Every row gives one point. The ring and each string are closed loops that go straight from each point to the next, and from the last back to the first. Before rounding, they use only three directions, however many columns there are. How many times does the string pass through the ring? Passing back the other way cancels.
(in the rows, 128 means zero)

Ring, 8 rows:
[[104 136 144 174]
 [ 95 145 178 119]
 [ 94 147 169  81]
 [104 138 148  77]
 [130 109  99 106]
 [139  99  73 146]
 [129 112  74 184]
 [112 130 107 194]]
String, 25 rows:
[[101 142 126 155]
 [127 108 127 155]
 [124 110 149 172]
 [104 131 187 163]
 [119 114 174 138]
 [ 78 163 214  98]
 [ 71 175 188  88]
 [ 88 157 147 111]
 [107 133 143 114]
 [119 117 151  99]
 [110 128 167  70]
 [130 104 147 104]
 [127 107 153 101]
 [ 95 144 186  68]
 [ 69 177 203  67]
 [ 67 179 196  92]
 [ 82 159 199 116]
 [ 76 169 168 136]
 [ 99 142 143 147]
 [122 114 136 164]
 [130 104 131 197]
 [103 139 123 209]
 [ 89 158 117 205]
 [ 97 148 119 178]
 [ 98 146 122 170]]
Times through: 3
String (25 x 4):
[[129 107 115 184]
 [114 125 120 213]
 [ 91 153 138 202]
 [ 84 161 148 167]
 [113 125 142 149]
 [113 126 132 138]
 [116 118 173 125]
 [ 87 153 200  90]
 [ 56 193 207  59]
 [ 89 155 158  97]
 [ 71 177 175  67]
 [ 96 147 148 102]
 [117 122 133 126]
 [125 109 159  98]
 [ 70 175 206  53]
 [ 60 188 198  77]
 [ 92 151 155 120]
 [123 113 139 138]
 [124 109 158 152]
 [107 130 168 183]
 [ 94 149 146 193]
 [ 88 159 128 168]
 [114 126 122 151]
 [129 107 113 183]
 [133 103 107 208]]
Times through: 4

Ring:
[[140 173 127 159 142  81 140 136 113]
 [138 162 121 136 115 104 136 112 138]
 [137 125 115 105  96 153 130  90 156]
 [139 135 112 101  85 151 116  93 142]
 [141 149 114 115  99 133 113 110 119]
 [142 137 127 152 158 115 135 143  94]
 [142 144 130 163 168 101 143 149  94]]
String:
[[137 116 118 108 104 156 138  88 165]
 [137 138 112  98  76 147 126  79 169]
 [138 161 111 103  71 129 117  86 156]
 [139 141 118 119 107 133 127 105 136]
 [138 100 121 116 128 164 138 105 141]
 [137  83 114  90 101 195 131  83 160]
 [138 143 105  82  54 159 105  75 156]
 [140 182 103  88  39 129  92  80 143]
 [140 177 112 115  80 112 109 104 127]
 [140 132 119 123 119 138 128 113 126]
 [140 105 121 120 132 159 133 113 126]
 [140 134 120 126 122 134 128 117 121]
 [141 166 117 129 108 110 118 119 114]
 [142 179 117 133 106 100 112 125 103]
 [140 146 121 134 126 120 128 123 115]
 [140 111 126 138 153 143 139 129 112]
 [141  99 130 150 180 143 146 145  95]
 [143 133 131 166 182 109 141 159  78]
 [143 186 126 166 147  71 127 152  82]
 [141 168 124 152 138  92 131 137 102]
 [140 133 125 142 145 123 139 128 116]
 [140  99 132 152 179 140 154 138 112]
 [141 153 134 175 178  84 151 155  95]
 [142 215 130 184 151  34 138 156  91]
 [141 206 123 157 120  60 127 134 109]
 [140 211 123 157 117  55 128 132 113]
 [140 249 122 164 102  22 124 131 116]
 [139 235 121 158 100  36 128 123 128]
 [139 217 118 143  90  60 122 114 132]
 [139 179 118 134 103  95 125 113 130]
 [139 125 123 130 133 136 138 116 130]
 [137 110 122 119 124 153 144 101 153]]
Times through: 4

Ring, 9 rows:
[[144 138 183  91 163 137 135 129 134 153 138 124 131 149]
 [144 139 198  83 172 142 133 121 135 163 139 126 136 150]
 [138 135 187  96 161 144 128 115 132 153 132 129 135 142]
 [129 129 155 122 131 142 121 117 126 124 120 131 130 130]
 [123 127 120 148  96 136 116 127 120  92 106 132 122 120]
 [122 126 103 159  81 131 116 134 118  77 102 131 117 117]
 [125 125  96 159  83 126 121 142 119  76 107 127 114 119]
 [131 126 113 141 107 126 128 143 123  95 119 123 117 128]
 [140 132 153 111 142 131 134 136 130 130 132 122 125 142]]
String (27 x 14):
[[158 156 249  46 200 144 137 121 144 198 145 129 142 170]
 [143 132 180  91 172 138 138 126 134 157 144 121 133 148]
 [147 137 182  87 170 134 140 133 135 156 144 121 131 153]
 [137 124 143 115 148 131 137 135 128 129 138 119 125 139]
 [132 123 133 127 132 132 131 133 125 116 129 122 124 132]
 [136 133 140 124 122 131 128 137 127 114 122 126 122 136]
 [137 134 130 130 111 126 128 145 126 104 119 125 119 135]
 [135 132 134 129 116 130 127 139 126 108 119 126 121 134]
 [130 124 130 131 125 133 128 132 124 112 125 124 123 130]
 [130 120 115 137 122 128 132 139 123 104 128 120 120 129]
 [133 123 125 129 129 129 133 138 125 112 130 120 121 133]
 [131 121 132 126 136 133 132 132 125 118 132 121 124 132]
 [132 122 138 123 139 134 132 129 126 122 132 122 126 133]
 [140 129 168  99 164 136 137 128 132 147 142 121 130 145]
 [152 145 219  65 191 141 139 124 140 181 147 124 138 161]
 [136 125 168 102 166 140 135 120 131 149 142 122 133 140]
 [133 129 150 119 135 136 128 127 127 125 126 126 127 134]
 [142 142 198  89 159 143 127 118 134 156 129 131 136 147]
 [142 143 211  83 167 148 126 111 135 166 130 133 139 148]
 [135 134 190  97 161 147 126 110 132 154 130 131 137 140]
 [138 144 198  95 149 146 121 113 133 151 121 135 136 143]
 [136 139 190  99 149 146 122 113 131 148 123 134 136 140]
 [134 133 191  97 162 149 125 107 131 155 131 131 138 139]
 [132 126 168 108 156 143 129 115 129 143 133 127 134 135]
 [132 127 147 121 135 137 128 126 126 124 127 126 127 132]
 [140 140 182  99 148 140 127 123 132 144 126 130 132 144]
 [154 155 242  55 190 146 133 116 142 190 139 131 142 164]]
Times through: 2
String:
[[136 128 183  96 170 144 132 114 132 157 139 125 136 141]
 [141 139 215  78 180 150 128 106 136 174 136 131 142 148]
 [130 123 165 111 157 144 129 112 128 142 134 126 134 133]
 [129 123 140 126 134 137 128 124 125 121 127 125 127 129]
 [133 132 153 121 127 138 124 125 127 122 120 130 127 133]
 [132 138 160 121 118 140 117 122 127 120 111 135 128 132]
 [128 136 147 133 105 140 114 122 124 107 105 136 126 126]
 [128 131 137 135 109 136 119 127 124 105 111 132 124 126]
 [130 131 138 132 113 135 122 129 124 108 115 130 124 129]
 [126 133 122 148  86 133 114 132 121  87 101 134 120 122]
 [123 138 103 166  53 129 106 139 117  62  84 139 114 115]
 [119 125  81 177  56 127 111 140 115  55  92 133 112 110]
 [121 116  93 160  95 130 123 134 118  81 114 125 117 116]
 [128 124 121 140 113 132 125 132 123 102 119 126 121 126]
 [128 123 123 138 117 132 126 132 123 104 121 125 122 126]
 [124 116  93 156 100 127 126 139 119  84 118 122 116 119]
 [126 118 102 149 107 128 128 138 120  91 121 122 118 122]
 [129 123 128 133 123 133 128 131 124 110 125 124 123 129]
 [135 132 137 127 119 131 127 137 126 111 120 126 122 134]
 [133 128 138 126 127 133 128 132 126 116 124 125 124 132]
 [133 123 134 125 136 132 133 134 126 119 132 121 124 133]
 [140 129 152 109 150 131 137 136 130 134 138 120 126 142]
 [143 132 168  98 160 134 138 133 132 145 140 121 129 147]
 [135 123 151 112 153 136 135 128 128 135 138 120 128 137]
 [148 140 201  76 181 139 139 126 137 169 145 123 135 156]
 [156 152 234  56 193 142 137 123 142 188 144 127 140 166]
 [149 148 215  72 175 142 133 122 138 172 137 129 137 157]
 [139 137 176 101 150 139 129 124 131 143 129 128 131 143]
 [134 129 161 111 148 139 130 123 129 136 131 125 130 137]]
Times through: 0

Ring:
[[137 193 107 134 136 124 126  75 146 150  85 106 125 132]
 [141 152 104 117 136 105 128 109 148 125 114 108 111 116]
 [148 108 105 105 130  95 133 143 139 105 145 126 101 101]
 [154 102 109 119 114  98 141 132 130  98 127 150 107 125]
 [154 142 113 145 106 117 144  89 126 116  85 160 125 158]
 [148 173 116 149 115 140 141  80 117 151  88 155 133 142]
 [141 193 112 142 129 141 132  77 127 165  91 129 132 128]]
String, 27 rows:
[[144 217 115 170 112 142 138  31 133 155  32 142 146 184]
 [144 197 117 152 121 156 137  71 113 176  88 149 139 133]
 [144 173 115 134 129 149 135 102 110 171 124 145 128 102]
 [143 170 114 130 132 147 134 107 113 170 129 140 126  97]
 [137 224 113 154 130 151 130  50 130 179  67 123 141 142]
 [141 187 113 136 133 148 132  91 119 174 112 132 130 108]
 [147 139 113 117 131 134 135 132 113 152 151 143 116  85]
 [147 141 114 118 132 141 136 134 106 162 158 147 118  77]
 [147 152 112 129 125 130 136 108 121 145 120 142 121 114]
 [144 199 113 157 117 137 136  53 132 152  58 139 138 163]
 [145 179 112 149 117 126 137  69 134 138  70 138 131 157]
 [148 155 112 137 118 124 138  94 127 134  98 144 124 136]
 [149 203 114 178  98 125 143  20 142 126   7 150 145 217]
 [155 162 115 166  93 116 148  53 133 108  38 167 135 201]
 [160  96 114 126 105 108 148 132 116 102 129 173 112 129]
 [155  92 112 108 121 112 141 158 113 117 167 158 105  87]
 [152 108 111 112 124 114 139 145 118 123 154 149 108  93]
 [150 129 109 126 119 108 138 113 132 114 113 142 114 129]
 [152 127 107 135 108  90 141  94 147  86  79 141 115 167]
 [158  81 108 116 108  83 144 138 136  74 125 155 102 135]
 [156  76 111 101 121 106 142 172 113 108 179 159  99  80]
 [151 122 110 120 121 113 139 127 124 121 131 146 112 113]
 [150 156 110 146 110 110 140  76 140 112  68 143 125 169]
 [149 173 111 158 105 113 141  54 143 114  43 144 132 190]
 [150 133 112 125 121 120 139 119 122 129 125 147 116 116]
 [152 122 113 120 121 124 140 133 113 133 144 155 114 101]
 [147 162 112 140 118 125 138  88 129 136  92 142 126 140]]
Times through: 3

Ring:
[[ 89 119 167  99 102 128 152  99  84  72 181 112 166 106]
 [114 145 134  99 126 140 178 104  83  86 121 149 141 141]
 [129 147 104 129 138 136 170 105  92 104  92 169 121 158]
 [129 119  73 194 140 112 122 102 108 128 102 178  97 159]
 [128 104  91 210 118 105 108 102 123 135 112 146 118 139]
 [126 111 132 173  94 117 132 103 123 123 115 110 155 119]
 [ 98 112 171 121  87 124 145 100 101  87 168  93 177  98]]
String (31 x 14):
[[109 151 160  68 115 149 195 104  78  72 130 130 163 129]
 [ 82 131 165  73 116 135 166  98  66  57 189 131 157 115]
 [ 70 107 155 107 115 116 129  95  71  62 220 131 147 105]
 [100 115 136 136 112 119 136  99  93  91 161 131 144 120]
 [ 88 107 147 132 108 115 128  97  89  83 188 124 149 109]
 [ 63  92 181 112  90 110 118  93  81  62 242  95 173  80]
 [ 88 110 191 102  78 126 149  99  96  75 188  78 192  86]
 [115 126 178 110  80 135 168 104 109  95 131  83 190 102]
 [130 135 149 125  97 137 172 106 112 108  98 109 168 125]
 [114 114 136 154 102 119 136 101 110 108 135 118 152 119]
 [102  90 126 187 101 101  99  98 113 112 168 119 141 110]
 [127  98 126 200  89 108 114 102 134 135 117 104 153 115]
 [149 115 120 197  90 119 136 107 143 147  70 106 156 128]
 [142 120 117 182 100 121 141 106 130 136  80 120 147 133]
 [134  99 102 220 102 104 106 103 136 144 104 124 134 129]
 [118  90 102 217 107  97  93  99 125 133 137 131 127 124]
 [110  96 111 195 109 102 102  99 115 120 149 132 130 122]
 [120 119 124 157 110 121 140 102 109 112 122 130 143 129]
 [134 127 135 153  97 129 155 106 121 121  93 112 159 127]
 [140 125 159 148  75 132 162 107 132 124  86  81 186 112]
 [113 106 166 148  76 120 137 102 120 108 143  81 182  97]
 [ 90  93 162 149  85 109 116  97 105  93 190  93 169  91]
 [ 90  98 145 150 102 109 116  97  98  91 187 116 151 105]
 [ 67  90 178 122  88 109 115  94  86  68 234  94 172  82]
 [ 72 109 192  86  88 124 146  96  79  58 218  91 184  85]
 [ 98 134 180  75  97 141 178 102  84  70 159 104 179 108]
 [116 139 153 100 107 140 177 104  94  89 122 122 162 126]
 [110 122 131 137 114 123 144 101  97  98 139 135 142 127]
 [ 89 109 131 138 119 114 125  97  86  85 182 141 134 120]
 [108 120 129 138 116 122 142 101  95  97 144 137 140 128]
 [122 145 144 102 113 142 181 105  94  93 108 131 155 134]]
Times through: 0
String (27 x 14):
[[120 129 138 132 107 130 157 103 104 103 119 124 153 127]
 [116 126 156 123  94 131 160 103 106  99 127 105 170 115]
 [120 126 177 115  77 136 168 105 114 100 122  80 192 103]
 [108 107 179 135  70 122 142 101 117 101 152  71 192  90]
 [110 106 172 142  73 121 139 101 118 104 149  76 187  93]
 [125 125 175 124  74 135 167 105 120 107 113  77 193 103]
 [122 128 150 130  95 132 161 104 110 105 115 108 167 119]
 [108 114 134 148 108 119 135 100 102 101 146 126 146 121]
 [ 78  90 161 143  92 106 110  95  95  82 213 102 162  90]
 [ 76 103 189 103  83 120 137  96  88  68 213  85 184  83]
 [ 87 123 190  77  89 135 166  99  83  64 185  93 186  95]
 [ 61 112 186  72 102 125 146  94  64  45 236 110 171  91]
 [115 154 165  66 110 152 201 105  83  76 118 123 170 128]
 [118 140 137 111 117 138 172 104  93  93 116 137 148 135]
 [101 118 120 141 126 118 134  99  88  93 157 151 127 132]
 [106 127 110 135 136 123 143 100  84  93 143 165 118 143]
 [103 117 104 154 135 114 127  99  88  97 153 165 113 140]
 [135 158  97 119 147 142 183 107  88 104  76 182 114 169]
 [150 173 104 105 141 155 207 110  93 109  42 173 126 174]
 [139 153 123 117 122 145 187 108 101 108  72 145 143 151]
 [112 122 119 147 122 121 140 101  97 102 135 146 132 134]
 [107 134 116 122 135 129 155 101  82  89 138 163 124 144]
 [ 94 116 123 136 127 117 131  98  84  87 170 152 127 129]
 [ 79 118 143 105 124 121 140  96  70  66 198 145 138 119]
 [ 79 128 176  69 108 135 166  98  68  54 196 119 167 106]
 [ 57 102 188  84  97 118 133  93  68  47 249 102 173  83]
 [114 140 178  84  90 145 187 105  97  84 126  96 186 111]]
Times through: 3
